Rows are points. Each copy is the shape, with its points in the same order, stretched, turned, moved and blurred by noise. Is it also mirrored, or only turned?
In the rows, 128 means zero.

Shape:
[[139 115  92]
 [199 135 116]
 [116  62 127]
 [126 133 147]
 [161 124 134]
 [119 149 152]]
Copy 1:
[[101  98 126]
 [135 108 191]
 [ 84 158 143]
 [131 145 123]
 [130 133 162]
 [149 147 123]]
Copy 1 is: only turned
Copy 2:
[[153 102 138]
 [125  96 191]
 [116  80  88]
 [113 142 115]
 [114 116 144]
 [112 165 119]]
Copy 2 is: only turned
Copy 3 (6 x 3):
[[159 124  96]
 [202  87 131]
 [113  94  89]
 [120 114 143]
 [158  92 138]
 [118 122 158]]
Copy 3 is: only turned
Copy 4:
[[136 117 107]
 [153 184  95]
 [139 115 155]
 [107 158 128]
 [138 161 116]
 [ 91 151 114]]
Copy 4 is: only turned

Shape (9 x 4):
[[132 125 103  97]
 [130  96  97 158]
 [145 118 129 153]
 [152 112 160  74]
 [108 119  99 144]
 [ 98 137 153 158]
 [155  85 162 141]
 [119 142 111 116]
 [129  90 109 154]]
Copy 1:
[[120 181 149 123]
 [ 98 117 120  87]
 [123 125  83 117]
 [179 208 104 128]
 [105 111 147 105]
 [140  71 106 129]
 [159 142  62  98]
 [120 142 142 137]
 [108 118 118  84]]
Copy 1 is: only turned
Copy 2 (9 x 4):
[[126 125 173 120]
 [116  82 108 108]
 [130 123  99 109]
 [101 179 159  87]
 [122  97 130 141]
 [117 141  90 160]
 [ 93 142  84  74]
 [136 130 155 145]
 [106  89 106 104]]
Copy 2 is: mirrored
Copy 3:
[[132  98 112 139]
 [189 114 136 128]
 [163 135 140 102]
 [ 95  91 152 107]
 [165 130 125 152]
 [139 167 154 139]
 [150 119 185  89]
 [128 125 110 143]
 [178 117 156 126]]
Copy 3 is: only turned

Shape:
[[111  92 117 138 102 165 154 138]
 [126 132 114 131 114 125  95 106]
 [105 109  88 107 118 141 142 120]
 [114 124  92 158 137 142 122 110]
 [178  70 163 102 152 126 192 156]
 [107 128 106 101  91 174 171 128]
 [101 121 135 158 112 119 101  93]
 [129 126 121 159 126 147 103  79]
 [116 117 121 149 125 119 133  80]
 [ 97 108 131 141 159 160 120 105]
 [124 163 109 130 161 111 143 145]]
Copy 1:
[[ 92 123 139 165  90 154 142 170]
 [136 102 145 119 167 118 139 143]
 [112 127 161 131 140 186 139 146]
 [102  98 146 166 171 132 131 144]
 [ 97 151  63 134  42 143 158  90]
 [ 90 159 141 138 115 188 113 169]
 [125  78 167 141 163  81 113 134]
 [ 88  87 145 133 180  86 132 149]
 [ 94  89 153 140 160 108 108 113]
 [ 84 132 163 156 144  93 146 125]
 [147 149 111 164 169 135 108 106]]
Copy 1 is: mirrored
Copy 2 (11 x 8):
[[126  86 164 161 135 117 127 139]
 [129 143 117 134 128 170 147 142]
 [129 100 157 126 123 163 147 155]
 [117 121 111 120 125 145 140 170]
 [144  31 161 147 123 101  83  32]
 [134 113 189 127 170 149 136 142]
 [116 151 107 143 109 141 172 154]
 [102 151 102 139 151 148 152 144]
 [113 127 118 120 120 142 178 142]
 [ 82 130 123 120 110 124 124 144]
 [145 129 109  79 109 133 118 138]]
Copy 2 is: only turned
Copy 3:
[[178 152  86 102 139 115 142 122]
 [124 168 150 128 140 121  81 144]
 [158 132 122  79 155 119  99 138]
 [134 157 113 129 158 148  99 120]
 [180  58 129 141 105  99 201 156]
 [177 135  85  64 115 143 131 132]
 [129 179 141 141 128 118  77 102]
 [141 189 144 146 138 153  89 108]
 [147 149 136 137 127 138  77  96]
 [117 169 147 126 148 145 141  85]
 [ 89  82 126 123 120 145 108 146]]
Copy 3 is: mirrored
Copy 4, 11 rows:
[[102 113  66 102 131 152 145 129]
 [123 143 154 115 150 137 124 135]
 [112 108 109 111 171 116 130 123]
 [110 143 112 109 147 118 104 156]
 [195 110  43 165 136 191 130 106]
 [109 122  79  96 156 118 168 120]
 [ 87 155 129 123 125 150 109 122]
 [116 172 125 108 150 144  95 148]
 [ 98 160 105 137 153 141 101 129]
 [125 149 100  90 131 124  80 114]
 [161 140 126 137 133  84 127 144]]
Copy 4 is: mirrored
